Each point is reached from the start by the listed moves, each made once or not at all, plus a little noise. Say if it took an odd or an even number of moves. Then give how often each move was made.
In the rows, 128 means zero.

Moves:
(1): [232 126 130 119 102 153]
(2): [130 224 124 137 126 120]
(3): [125 132 199 129 124 146]
Start: [108 131 106 102 151 153]
Points:
[213 226 106 101 125 168] => even (1, 1, 0)
[111 227 102 111 148 148] => odd (0, 1, 0)
[106 231 175 111 147 166] => even (0, 1, 1)

Moves:
(1): [232 135 132 129 142 153 116 121]
(2): [130 237 139 145 135 130 153 115]
(3): [124 118 194 118 125 128 129 145]
(4): [128 125 125 194 125 129 109 131]
(5): [115 118 136 133 206 130 126 115]
(6): [111 120 136 137 121 219 120 121]
Start: [147  86 102 112 118 126 112 153]
Points:
[141  76 164 166 111 126  95 174] => even (0, 0, 1, 1, 0, 0)
[231 197 128 133 134 243 115 123] => odd (1, 1, 0, 0, 0, 1)
[117  61 115 193 183 217  82 135] => odd (0, 0, 0, 1, 1, 1)
[228 185 199 127 129 249 121 139] => even (1, 1, 1, 0, 0, 1)

Moves:
(1): [199 114 125 148 120 130 126 111 117]
(2): [138 203 140 139 113 134 121 135 136]
(3): [133 116 178 113 119 126 125 125 134]
(4): [106 117 152 197 125 133 117 134 130]
(5): [133 141 150 136 188 101 128 123 139]
(6): [134 133 124 121 151 183 126 130 126]
(7): [120 130 139 136 130 130 203 110 116]
(8): [136 117 140 123 132 116 155 197 142]
(9): [127 121 115 136 116 137 132 101 218]
Start: [147 129 103 133 102 145 103 148 151]
Points:
[146 187 233 210 141 112 186 205 178] => even (0, 1, 1, 1, 1, 0, 1, 1, 0)
[231 155 168 160  64 145 196 160 249] => even (1, 1, 1, 0, 0, 0, 1, 1, 1)
[207  93 218 215 149 114 188 180 160] => even (1, 0, 1, 1, 1, 0, 1, 1, 0)
[239 200 191 156 151 180 163 119 150] => even (1, 1, 1, 0, 1, 1, 1, 0, 0)
[140  92 191 183  89 133 115 221 173] => odd (0, 0, 1, 1, 0, 0, 0, 1, 0)
[237  91 144 132  97 200 128 173 246] => odd (1, 0, 1, 0, 0, 1, 0, 1, 1)
[230 199 140 179 134 128 164 110 149] => even (1, 1, 0, 0, 1, 0, 1, 0, 0)

Moves:
(1): [184 119 120 137 125 127 124 107 136 134 124 120 127 137 137]
(2): [140 213 119 124 127 133 123 107 116 121 112 134 124 116 121]
(3): [139 159 207 131 134 127 121 138 125 116 137 132 125 132 120]
(4): [118 138 118 225 116 152 153 129 129 116 134 123 135 129 137]
(5): [131 127 117 142 196 111 117 140 129 119 115 128 145 148 139]
(6): [130 122 125 102 138 212 114 130 134 126 130 103 135 128 129]
(7): [124 128 131  91 143 117 199 130 142 129 138 136 132 137 126]
(8): [144 139 121 122 121 131 125 192 133 134 127 128 131 125 118]
(9): [122 135 133 125 115 140 107 127 207 148 125 138 114 134 142]
(10): [127 116 128 142 143 137 132 122 115 204 127 158 143 125 137]
(11): [122 139 121 121 138 133 112 126 134 139 197 123 127 140 135]
(12): [145 134 118 131 123 155 116 129 123  99 136 219 120 137 134]
Start: [144 131 135 119 114 117 132 137 155 136 108 147 122  93  92]
Points:
[234 177 181  90 115 243  56 179 249 131 178 221 103 127 116] => odd (1, 0, 1, 0, 0, 1, 0, 1, 1, 0, 1, 1)
[201 242 176 182 223 213 177 115 161 189 179 153 156 127 117] => odd (1, 1, 1, 1, 1, 1, 1, 0, 0, 1, 1, 0)
[174 137 115  78 113 133 193 212 162 108 135 248 130 106  87] => odd (0, 0, 0, 0, 0, 0, 1, 1, 0, 0, 0, 1)
[206 242 164 202 135 244 106 111 144 199 168 135 138 111 117] => odd (1, 1, 1, 1, 0, 1, 0, 0, 0, 1, 1, 0)

Moves:
(1): [206 129 114 129 134 121 132 132 141 163 139 138 111 131]
(2): [122 174 115 139 121 123 135 116 125 133 130 138 140 125]
(3): [129 138 197 109 133 134 129 125 120 154 132 130 129 138]
(4): [129 114 136 213 109 137 136 145 101 136 128 135 146 122]
(5): [131 124 116 139 195 154 129 118 134 134 154 145 129 121]
(6): [140 133 116 118 105 205 116 132 128 142 133 132 127 130]
(7): [139 124 122 118 119 139 185 112 118 138 140 121 137 129]
(8): [122 141 119 117 128 130 146 183 129 137 135 130 126 125]
(9): [119 113 136 142 128 129 132 127 194 125 141 122 131 141]
(10): [112 123 118 125 123 122 124 125 128 170 131 135 125 118]
(11): [131 126 127 126 121 128 116 119 119 123 169 127 116 135]
(12): [132 119 131 119 120 125 133 124 134 119 129 176 131 115]
(13): [129 117 112 121 115 119 103 130 127 137 137 130 195 147]
(14): [110 130 127 121 129 124 131 130 120 132 117 149 113 179]
Start: [143 144 132 100 149 148 115 141 139 123 101 137 149 138]
Points:
[149 168 170  76  95 216  80 120 193 160 175 194 221 171] => odd (0, 1, 1, 0, 0, 1, 0, 0, 1, 0, 1, 1, 1, 0)
[191 142 171  75 133 214 110 146 203 238 127 176 122 208] => even (1, 0, 1, 0, 0, 1, 0, 0, 1, 1, 0, 0, 0, 1)
[198 156  75 192 160 249 181 129 175 245 167 202 160 183] => odd (1, 1, 0, 1, 1, 1, 1, 0, 1, 1, 0, 0, 0, 1)
[200 118  82  77 107 213 139 133 198 236 140 168 192 218] => odd (1, 0, 0, 0, 0, 1, 1, 0, 1, 1, 0, 0, 1, 1)
[121 116 127 184 181 180 139 191 174 134 175 223 149 182] => odd (0, 0, 0, 1, 1, 0, 0, 1, 1, 0, 1, 1, 0, 1)

Moves:
(1): [155 132 130 110 122 139 111 136 121 135 136 138 146 125 124 126 125 130
 129 132 128]
(2): [142 145 125 121 133 119 129 117 118 135 111 137 111 136 124 123 120 149
 135 129 139]
(3): [137 120 155 105 120 131 109 115 127 116 129 131 119 119 152 140 136 119
 138 151 137]
(4): [131 141 135 153 138 137 141 136 138 124 140 118 150 122 132 124 111 114
 146 130 135]
(5): [130 110 119 113 157 132 113 136 153 149 135 121 121 148 134 119 148 129
 119 125 151]
(6): [142 116 134 112 134 166 128 126 152 106 146 132 121 121 110 136 108 117
 122 135 138]
(7): [142 122 140 124 121 139 156 131 135 154 112 143 128 128 128 125 149 125
 137 109 142]
(8): [120 137 139 104 125 129 150 163 121 131 108 118 124 133 127 134 120 136
 123 153 127]
(9): [106 129 128 126 136 103 121 124 151 126 124 136 132 122 132 129 126 135
 128 122 132]
(10): [115 132 128 129 114 142 117 121 152 142 125 122 123 134 131 123 126 134
 135 128 141]
(11): [130 139 116 127 109 126 145 129 134 117 157 125 122 129 134 123 138 130
 117 125 136]
(12): [108 130 123 123 123 141 121 152 104 133 127 153 112 128 123 113 124 110
 138 125 135]
(13): [124 152 115 122 138 148 134 109 127 123 122 129 138 136 128 125 129 128
 130 138 134]
(14): [127 118 127 131 134 127 108 127 134 125 125 139 129 161 138 156 119 114
 117 128 128]
(15): [126 145 117 127 124 123 121 136 138 122 129 116 126 116 160 123 134 120
 136 106 125]
(16): [146 127 118 134 125 136 119 138 130 128 121 142 127 120 159 156 137 147
 134 126 138]
(17): [131 133 122 130 131 128 110 134 116 108 123 121 143 153 122 126 164 132
 145 124 124]
(18): [124 121 128 124 126 120 129 117 119 119 145 123 144 136 144 130 107 157
 141 124 117]
(19): [116 126 114 115 114 121 117 123 126 124 130 110 127 120 125 137 139 113
 158 137 131]
(20): [134 112 132 127 116 125 138 119 147 119 117 136 115 134 141 120 130 116
 128 159 125]
Start: [111 136 138 126 127 127 136 129 148 108 141  96 134 144 117 104 144 145
 146 138 123]
Points:
[158 129 166  73 144 154 111 174 161 114 159  90 169 149 191 137 130 181
 178 183 161] => odd (1, 0, 1, 1, 1, 0, 0, 1, 0, 0, 0, 0, 0, 0, 0, 1, 0, 1, 0, 0)
[124 194 140  91  97 178 163 180 127  76 148 106 159 154 218 114 184 155
 223 141 163] => odd (0, 0, 1, 1, 0, 0, 1, 1, 0, 0, 1, 1, 1, 0, 1, 1, 1, 1, 0, 0)
[133 207 101 129 112 168 126 123 176 115 103  81 154 158 173 113 201 156
 249 111 178] => odd (0, 1, 0, 1, 0, 0, 1, 0, 0, 1, 0, 0, 1, 0, 1, 1, 1, 0, 1, 0)

Moves:
(1): [116 122 131 138 132 109 127 148 145 116 121 129 121 127 122 133 146 127
 126 159 146 114  98 109 121 107 119]
(2): [144 133 140 144 125 133 138 146 142 130 131 148 126 127 138 142 142 121
 129 136 124 119 122 151 142 124 136]
(3): [121 128 115  76 143 137 119 112 130 125 124 107 143 137 135 124 128 110
 134 146 117 135 138 151 129 143 132]
(4): [129 132 121 135 138 141 130 137 114 128 126 147 130 117 111 121 127 143
 143 135 123 137 132 132 133  98 128]
(5): [124 120 107 131 123 130 135 137 129 158 146 121 108 136 123 137 136 137
 120 125 134 116 143 117 131 121 133]
(6): [131 120 126 134 127 117 137 110 132 131 133 129 121 121 139 135 129 122
 133 137 133 129 124 135 122 139 121]
(7): [124 116 116 133 130 144 129 142 134 130 122 122 122 133 108 133 126 118
 122 138 140 103 115 102 131 123 125]
(8): [134 139 123 131 117 137 129 130 128 131 132 137 133 138 129 125 111 141
 116 124 115 124 139 136 142 113 130]
(9): [133 124 119 123 138 118 141 117 136 139 145 144 134 122 125 124 123 129
 133 148 125 121 121 138 126 118 119]
(10): [146 149 113 131 109 150  88 136 115 122 108 127 153 130 124 136 129 133
 131 102 136 128 140 115 152 113 143]
(11): [137 125 121 125 127 142 129 116 129 136 128 121 123 138 131 120 115 125
 125 121 122 119 135 111 116 112 116]
(12): [115 113 126 126 131 126 116 138 116 133 136 125 137 134 130 125 128 129
 130 127 135 131 127 118 131 120 121]
(13): [124 148 141 120 134 133 102  82 130 148 128 141 132 114 125 136 134 115
 119 111 129 137 105 130 129 143 102]
(14): [112 141 135 129 119 115 145 149 128 133 121 108 127 137 141 116 123 132
 111 128 112 113 138 143 147 132 122]
(15): [117 121 126 116 121 131 135 120 119 130 112 138 130 125 123 122 104 134
 142 133 110 121 138 130 101 127 112]
(16): [121 120 114 134 138 113 136 142 132 109 135 119 147 135 124 122 114 117
 126 146 127 142 138 124 107 102 128]
(17): [114 132 130 127 129 114 129 152 125 141 141 118 138 124 143 136 134 131
 120 137 117 127 108 135 148 121 134]
(18): [144 137 113 124 118 153 135 137 137 113 125 137 137 148 119 119 121 109
 113 112 150 137 138  97 109  97 127]
(19): [128 147 128 127 123 144 128 124 131 119 141 132 102 113 116 118 137 128
 128 123 124 129 125 122 119 133 131]
(20): [129 123 117 116 125 123 108 143 133 126 124 119 135 120 146 138 130 111
 122 124 125 136 136 119 144 145 123]
(21): [128 105 128 110 142 135 103 141 100 129  97 138 137 130 112 121 135 102
 148 151 135 137 125 122 121 142 131]
(22): [121 122 126 112 133 113 130 139 116 129 124 123 136 126 133 127 105 128
 123 130 130 119 133 137 133 128 135]
(23): [143 111 145 140 134 131 128 120 123 144 113 151 146 131 138 112 104 135
 130 130 142 138 129 148 111 135 113]
(24): [111 131 132 124 136 137 115 127 128 123 101 134 152 132 140 122 134 124
 125 124 116 128 124 131 136 126 129]
Start: [136 113 130 116 131 116 123  97 116 132 151 141 135 120 141 128 123 129
 147 125 123 143 111 127 129 142 137]
Points:
[ 87  71  90  47 170 116  93 136 111 116  85  93 194 141 158 113 113  41
 144 196 103 142 125 128 144 170 124] => even (0, 0, 1, 0, 0, 1, 1, 0, 0, 0, 0, 0, 0, 1, 0, 1, 0, 0, 0, 1, 1, 0, 0, 1)
[ 91  82 143 107 174 137  80 108  78 168  79 176 156 110 122  84 100  93
 145 177 147 112  56 104 114 115  66] => odd (1, 0, 0, 1, 0, 1, 1, 0, 0, 0, 1, 1, 1, 1, 0, 0, 0, 0, 1, 0, 1, 1, 1, 1)
[114  78 155 119 141 106 117  95 101 198 139 186 171 103 166 142  77 111
 145 155 131 114  61 160 125 146  85] => odd (0, 1, 0, 0, 0, 1, 1, 0, 0, 0, 0, 1, 1, 0, 1, 0, 1, 0, 0, 0, 0, 1, 1, 0)
[148 133  99 100 134 207  61  81  76 164  83 244 209 106 100  97  77 100
 159 141 125 147  81 110 115  77  92] => even (0, 0, 0, 1, 0, 1, 1, 1, 1, 1, 0, 0, 1, 0, 1, 0, 1, 1, 1, 0, 1, 0, 1, 1)
[ 91 122  71 107 124 131 106 176 126 173 124 149 209 161 140 130  88  90
  93 155 131  69  85  70 139   7  89] => even (1, 1, 0, 0, 1, 0, 1, 0, 1, 1, 1, 1, 1, 1, 1, 1, 1, 1, 0, 0, 0, 1, 0, 1)
[147 121  73 120 141 137  80 173 126 145 115 170 198 121 123 141 129  42
 126 189 146 121  69  70 158  37  90] => odd (1, 1, 0, 1, 0, 1, 1, 0, 1, 1, 1, 0, 1, 1, 0, 1, 1, 1, 0, 1, 1, 0, 0, 0)
[123  92  98  33 160 178  40  44  72 143  51 160 213 118 122  91  52  57
 169 156 118 141 117 122  72 143  92] => odd (0, 0, 1, 0, 0, 1, 1, 0, 0, 1, 1, 0, 1, 0, 1, 1, 0, 0, 1, 0, 1, 1, 1, 1)
[137 151  94 111  95 140 166  92 133 161 171 162 121 138 145 113  56 100
  95 116  99 111 157 124  89  76  93] => even (0, 1, 0, 0, 1, 1, 0, 1, 0, 0, 1, 0, 1, 1, 1, 1, 0, 1, 1, 0, 0, 1, 0, 0)
[129 109  80 121 142 114 135 205 123 129 169 172 165 130 147 101 117  75
 127 214 117 138  98 100 137  23 102] => odd (1, 1, 0, 1, 0, 1, 0, 1, 1, 0, 1, 1, 0, 1, 0, 1, 1, 1, 1, 1, 1, 0, 0, 0)
[109 122  67  79 144 174  81 204  94  85  81 157 212 156 113 101 108  67
 136 196 138 117 120 103 154  31 147] => even (1, 1, 1, 1, 0, 1, 1, 1, 0, 1, 0, 1, 0, 1, 0, 1, 0, 1, 1, 0, 1, 1, 0, 1)
[120 109  65  86 138 162 110 170  59 166  93 181 216 143 120  64  43 115
 143 152 106 135 155 107  99  28 120] => odd (0, 0, 0, 1, 1, 0, 0, 0, 1, 1, 1, 0, 0, 1, 1, 1, 1, 1, 1, 0, 1, 1, 1, 1)
